Every row gives one point. Each copy is the shape, with its points in the same order, turned, moved and blurred by noise. Some copies are also mirrored. Which?
In the rows, 128 means zero.

Shape:
[[155 127  92]
 [161 105 162]
 [125 192  94]
 [ 57 123  83]
 [179 130 157]
 [173 150 108]]
Copy 1, 6 rows:
[[125  80 141]
 [174 131 128]
 [ 73  90  95]
 [ 49 143 176]
 [173 114 104]
 [133  74 108]]
Copy 1 is: only turned
Copy 2:
[[ 88 142 105]
 [ 99 114 167]
 [136 112  56]
 [164 202  95]
 [ 89  91 152]
 [ 83 108  99]]
Copy 2 is: only turned
Copy 3:
[[150 138 153]
 [114 111  89]
 [126  81 206]
 [ 54 137 191]
 [152  90 104]
 [160 108 150]]
Copy 3 is: only turned
Copy 4, 6 rows:
[[144 147 158]
 [ 93 137 113]
 [196 201 123]
 [211 101 127]
 [ 96 165 113]
 [135 182 150]]
Copy 4 is: only turned

Shape (8 x 3):
[[120 125 131]
 [119 110 180]
 [ 99 146  61]
 [201  76 116]
 [146 112  81]
 [ 67 147 117]
 [182 141 143]
 [145 118 184]]
Copy 1:
[[101 131 126]
 [ 66 156 108]
 [146  80 172]
 [147 212 153]
 [143 138 165]
 [ 90  72 138]
 [145 165  92]
 [ 84 170  92]]
Copy 1 is: only turned
Copy 2:
[[128 120 139]
 [ 81  91 123]
 [166 167 181]
 [119 153  36]
 [152 176 105]
 [123 128 197]
 [152 108  91]
 [ 94  86 105]]
Copy 2 is: only turned
Copy 3 (8 x 3):
[[114 124 131]
 [ 66 137 144]
 [177  84 114]
 [150 200 190]
 [158 129 154]
 [115  70 104]
 [123 191 118]
 [ 70 161 131]]
Copy 3 is: only turned
Copy 4:
[[127 152  93]
 [107 175  67]
 [165 113 149]
 [ 38 150 139]
 [110 131 143]
 [183 154  90]
 [ 73 123  83]
 [ 92 159  44]]
Copy 4 is: mirrored

Shape, 9 rows:
[[119  95 163 135]
 [181 132 167 122]
 [ 76  74 164 144]
 [109 143  94 171]
 [ 99 160  67  73]
 [158 194 160 133]
 [ 88 185 183 170]
 [127 117 160  90]
 [ 77 108 126 166]]
Copy 1 (9 x 4):
[[145 175 145 113]
 [196 152 102  93]
 [112 188 176 128]
 [142 120 128 186]
 [ 80  82  79 127]
 [200  89 123 102]
 [174  94 201 128]
 [133 150 120  80]
 [119 151 166 168]]
Copy 1 is: mirrored
Copy 2:
[[149 103  94 107]
 [170 108 125 168]
 [138 102  68  66]
 [105 181  88 126]
 [ 65 147 180 113]
 [110 113 109 205]
 [ 83 105  42 164]
 [136  83 132 124]
 [105 145  72  87]]
Copy 2 is: only turned

Shape, 12 rows:
[[160 112 122 112 149 185]
 [153 111  62 119 139 180]
 [147 130 105 104  87 196]
 [ 85  60 165 159 103 105]
 [ 62  92 105 134 163 138]
 [137 144 130 144 103 155]
 [105 122 166 104  59 125]
 [ 76  48 161 155 120 100]
 [ 63  76 140 149  86 111]
 [166 183 111 120 125 192]
 [172 145  71 139 123 163]
 [129 125 157  88  79  90]]
Copy 1 (12 x 6):
[[124 174 127  95  90 158]
 [162 210 115 122  98 141]
 [141 167  73 108 133 148]
 [143 115 185 159 161 221]
 [136 163 157 198  91 193]
 [158 125 116 126 125 146]
 [109 104 120 146 185 167]
 [133 126 199 174 151 226]
 [149 122 161 186 168 209]
 [145 142  79  99  86 110]
 [183 176 114 111 105 113]
 [101 118 151 146 187 129]]
Copy 1 is: only turned
Copy 2, 12 rows:
[[141  78  91 155 136 169]
 [195  92  93 154 149 192]
 [184  47 120 158 116 154]
 [107 129 201 149 191 125]
 [154 160 143 208 167 155]
 [165  93 133 132 122 118]
 [133  82 202 141 103 113]
 [100 146 200 160 191 135]
 [142 127 211 163 172 118]
 [181  66  69 146  95 124]
 [200  98  87 123 129 164]
 [123 116 188 125  81 141]]
Copy 2 is: mirrored
Copy 3:
[[136  92 125  69 122 141]
 [139 117 114  87 134 195]
 [129 153 101  68 132 135]
 [ 57 110 133 150  46 108]
 [126  84  88 158  64 156]
 [136 146 134 109 114 113]
 [ 78 150  98 124 108  66]
 [ 54  91 126 157  39 115]
 [ 65 133 102 161  51 110]
 [185 143 126  80 153 124]
 [150 141 144 105 151 170]
 [ 69 127 114 140 145  71]]
Copy 3 is: mirrored
Copy 4 (12 x 6):
[[141 134 134 118  90  75]
 [133 102 134  87 112  40]
 [145  91 153 159 110  44]
 [ 45 148  92 163 148 114]
 [106 127  53 102 147  89]
 [135 129 147 147 150  81]
 [ 98  99 126 201 151 120]
 [ 34 153  75 146 141 122]
 [ 49 124  78 166 175 103]
 [192 120 166 127 132  68]
 [149 104 172  98 139  61]
 [104  80 135 174 145 150]]
Copy 4 is: mirrored
